Each row of a before or after table is a point. One or more steps were done to the points. Then noise was added and the rows were shuffled. The steps act on columns, c1 being the first. Write out the steps. A step turns or swaps two columns, mirrors them in a line or flattens them onto one, adds a multiple of one to another, or multiplies or shifts one. Angles are multiples of 10 degrees, from the lower column toward the higher: turns from -170 to 170, lines from 10 to 170 but not 90. Use the fewest steps. Two steps may share a column if one is a turn and the other turns, adds or multiplies; they go together, in the order done. Otherwise the lowest column goes first.

Before (12 x 3):
[[ 1.3  1.6 -1.4]
 [-3.3 -3.2 -1.0]
 [-5.2  8.2  2.0]
 [ 3.6 -1.1 -6.3]
 [ 5.4 -0.1 -3.9]
 [ 6.1 -4.9  0.6]
 [-1.5 -1.6 -3.2]
 [-1.6 -3.4 -8.3]
 [-1.1  7.9  4.4]
 [ 5.4 -2.6 -0.5]
 [ 5.7 -1.3  3.2]
 [-1.8  0.7  6.4]]
After:
[[-4.2  6.0  2.8]
 [ 6.9 -2.8  5.8]
 [ 2.9 -3.6 -5.4]
 [ 1.8 -1.4  2.8]
 [-6.3  0.9 -1.4]
 [ 0.2 -1.4 -6.4]
 [ 5.8 -0.2 -3.4]
 [-4.5  5.5 -0.9]
 [ 1.7  1.0 -0.1]
 [-1.0 -2.2  3.2]
 [ 7.2 -0.9  0.0]
 [ 3.9 -2.1 -4.0]]
Steps: mirror c1 and c3 in the line at 150 degrees; multiply c2 by 0.7

Before (10 x 4):
[[-2.9  1.0 -3.6 -0.8]
 [-2.0  2.3 -3.5  4.2]
 [-2.3  2.6  7.8  0.5]
 [ 3.2 -6.3 -2.4 -4.3]
 [ 2.3 -9.0 -5.4  1.5]
 [-1.8 -1.6 -3.6 -1.8]
 [-0.8  1.9  3.0  4.2]
 [ 2.9  2.2 -3.4 -4.3]
 [-2.4  2.8  5.6  1.2]
 [-2.6  0.7 -2.3 13.8]]
After:
[[ 4.5  0.2 -0.2 -2.9]
 [-7.1  1.0 -2.1 12.2]
 [-2.3 -2.5  6.0 -0.4]
 [-1.6  0.8 -3.0 -2.4]
 [ 2.2  0.8 -2.1  2.0]
 [-3.2  1.3 -4.2  3.1]
 [-2.2 -1.1  2.3  3.2]
 [-2.5  1.3 -4.0 -1.3]
 [-2.9 -1.2  4.2  0.5]
 [ 4.1  1.3 -3.8 -3.0]]
Steps: turn c1 and c4 by 20 degrees; flatten c2 and c3 onto the line at 110 degrees

Before (8 x 6):
[[ 2.4  0.7 -2.3  2.4  1.5  2.1]
 [-9.7 -1.4  1.3  2.1  0.8 -0.4]
 [-1.4 -5.6 -2.6 -0.6  4.3  1.6]
 [-0.4 -5.7 -3.9  3.1 -1.9  1.5]
 [-4.4 -3.7 -3.6 -0.3 -0.2  1.5]
 [ 3.8  1.4  1.2  5.4  0.5 13.5]
 [-1.6 -1.8  9.2  1.3  0.7 -0.4]
 [-6.3 -0.4  9.4 -7.0 -1.3  0.1]]
After:
[[  0.9   3.4  -2.4  -1.9   1.2  -2.3]
 [ -5.1  -9.0   1.3  -2.1   0.7   0.1]
 [  4.0  -1.8  -3.7  -2.7  -1.8  -1.9]
 [ -3.8 -10.0   9.2   6.9  -1.3   1.2]
 [  0.1  -3.7  -3.7   0.6  -0.3  -1.5]
 [  0.2  -6.9   9.2  -1.3   0.7  -0.1]
 [  1.4   3.3   1.3  -2.9   0.6 -14.2]
 [  3.2  -3.4  -2.5   0.8   4.6  -1.6]]
Steps: turn c1 and c2 by 50 degrees; add -0.5 times c3 to c2; turn c4 and c6 by -170 degrees

Before (10 x 8):
[[-3.1 -2.1  0.7  4.2  4.7  1.8 -6.7  5.0]
 [ 2.1 -2.0 -3.4 -4.1 -4.3 -1.8 -3.4  2.7]
 [-4.5  5.4  3.3 -0.3  1.0  7.4 -5.0  3.1]
 [ 1.2 -2.6  5.4 -3.5 -3.6  0.4 -1.2 -3.3]
 [-5.3  1.8 -4.0 -4.6 -4.8  7.0  1.6  0.4]
 [-5.1  3.5 -4.2  4.6 -2.8 -0.6 -9.3 -4.8]
 [ 4.3  1.8 -4.6 -2.0  4.4  2.1  3.8  5.1]
 [ 4.6 -0.1 -4.8  5.4 -3.4 -4.7 -0.8  4.6]
 [ 8.1  0.0 -0.1  4.5 -3.8  7.8 -1.7 -7.1]
 [ 3.3 -5.5 -0.2  6.7  2.1 -4.1  1.9 -7.4]]
After, 10 rows:
[[ 3.4 -5.5 -1.1  6.9  2.1 -4.1 -1.1 -7.7]
 [-2.9  3.2  1.7  4.0  4.7  1.9 -3.0  5.1]
 [ 4.0 -0.6 -6.0 -2.2  4.4  2.1  1.8  5.4]
 [-4.8  8.7 -2.8  4.9 -2.9 -0.3 -1.6 -5.0]
 [ 8.3  1.3 -2.7  4.2 -4.3  7.7 -0.7 -6.9]
 [-4.6  7.3  4.7 -0.2  0.8  7.3 -0.3  3.2]
 [ 4.7  0.4 -6.1  5.3 -3.4 -5.0 -0.5  4.6]
 [ 1.2 -1.2  5.2 -3.6 -3.5  0.5 -1.1 -3.1]
 [ 2.6  0.7 -4.1 -3.9 -4.2 -2.0 -1.2  2.8]
 [-4.9  0.0 -2.7 -4.8 -4.8  7.2  0.9  0.2]]
Steps: add -0.3 times c1 to c3; turn c2 and c7 by 40 degrees; multiply c7 by 0.4

Before (11 x 9):
[[ 1.0  0.5  2.9  0.1 -3.8  4.4  5.2  3.0  5.6]
 [-2.5 -4.3  0.6  4.5  5.0  2.8  1.7 -2.9 -2.0]
 [ 5.7 -6.9 -4.4 -3.2 -2.4 -1.1 -4.0  1.6  2.0]
 [-4.8 -0.7 -1.5 -0.2 -4.9  8.4  3.8  1.9  5.9]
 [-2.2  4.3 -2.7  1.2  5.5  2.7  1.5 -1.6 -7.9]
 [ 0.4 -2.0  3.4 -2.4 -3.0  0.2 -4.0 -0.2  3.0]
 [ 5.8 -2.1 -1.4 -1.5 -5.8  6.1 -6.8 -2.0  7.5]
 [-5.2  1.3 -2.3  0.1  6.7 -0.5  6.3 -7.9 -1.1]
 [ 6.8  0.0 -2.8  0.4  0.7  2.9 -6.0  2.3  8.2]
 [-3.0  3.6 -4.0  7.2  1.4 -1.4  2.1 -3.7 -3.0]
 [ 0.2  0.3 -2.9 -0.3 -1.6  2.4 -7.6  4.8  7.6]]
After (11 x 9):
[[ -5.7  -0.4  -1.5   2.6   0.8   2.8  -6.3   2.3   9.1]
 [  9.8   3.7  -1.8   1.8   5.3   2.7   1.1  -1.4  -7.3]
 [ -3.8  -1.6   2.3  -2.2  -3.1  -0.3  -3.2   0.1   2.6]
 [  0.4  -4.1  -3.9  -1.6   5.3   2.4   1.6  -2.4  -1.8]
 [  1.5   3.5  -7.4   2.6   0.8  -1.1   2.4  -3.6  -3.0]
 [ -3.9   1.4  -0.6   2.5   6.8  -0.5   6.2  -7.6  -0.6]
 [ -7.6   0.7   1.0  -2.4  -3.8   4.6   5.1   2.8   5.2]
 [  2.3  -6.9   2.6   4.6  -2.2  -0.9  -4.3   1.3   1.9]
 [ -4.8  -2.4   1.2   1.6  -5.9   5.9  -6.9  -1.4   7.6]
 [-11.0   0.0   0.1   3.0  -1.5   2.3  -7.1   4.7   6.9]
 [-13.5  -0.5  -0.7   1.1  -5.0   8.3   3.0   2.6   6.1]]
Steps: add -1.5 times c9 to c1; mirror c3 and c4 in the line at 140 degrees
